Every row gives one point. Examples show where two turns around zero, p and q, send a point. Where does a point land after both, in the order given? Backwards means that the second turn is done in reverse. Each puzzle has new turns, and all numbers are rounded.

Turn p:
[ 54   3 -28] => [ 54 -26 -10]
[ -7 -33  18] => [-20 -15  29]
[24 24  5] => [30 16 -1]
[-71   5   5] => [-65  24 -18]
Turn q:
[-82   1  38] => [-33   5  84]
[11 20 -4] => [  5  19 -12]
[  5  11 -47] => [-29   8 -38]
[ 32 -29  10] => [ 31 -29 -13]
[34 -3  4] => [ 27  -3 -21]
Where do these land?
q, then p: [ 10 -44 -53] => [-39 -54 -21]
p, then q: [-29   4  20] => [-16  22  23]
p, then q: [-14  52  11] => [-12  50 -20]
q, then p backwards: [62 -8  1] => [ 33  29 -44]
p, then q: [-30  -3  22] => [-15  18  29]

Turn p:
[ -3 -19  -6  35] => [ 4 16  3 37]
[ 14  -3  47 -22] => [  0 -46  25  -9]
[ 18 -39 -11   3] => [ 24 -13 -21  28]
[-12 -20 -34  10] => [  0  20 -32  20]
[-79  47 -16 -15] => [-78  37 -13 -37]
[ 62  34  20 -11] => [ 50 -14  37 -38]
Turn q:
[ 10 -45  30  19] => [ 42 -40  -8  -3]
[ 16  24   3 -25] => [-8 17 33  1]
[-44  -8 -31 -40] => [-53  -7  -8 -40]
[28 44 48 31] => [25  7 27 68]
[ 15  13  -2 -34] => [ -9  13  33 -14]
[-24 -27 -47  50] => [  5   9 -76 -11]
Where do these land?
p, then q: [13 66 21  2] => [-17 -27  62   8]
q, then p backwards: [ 31 -48  16 -19] => [ 51  21  17 -25]
p, then q: [ 6 25 18 31] => [  2 -17  24  33]
q, then p backwards: [-40 -62 -19 -24] => [ -8  14   5 -78]
q, then p: [ -9  20 -37  10] => [-16  33  -5 -24]
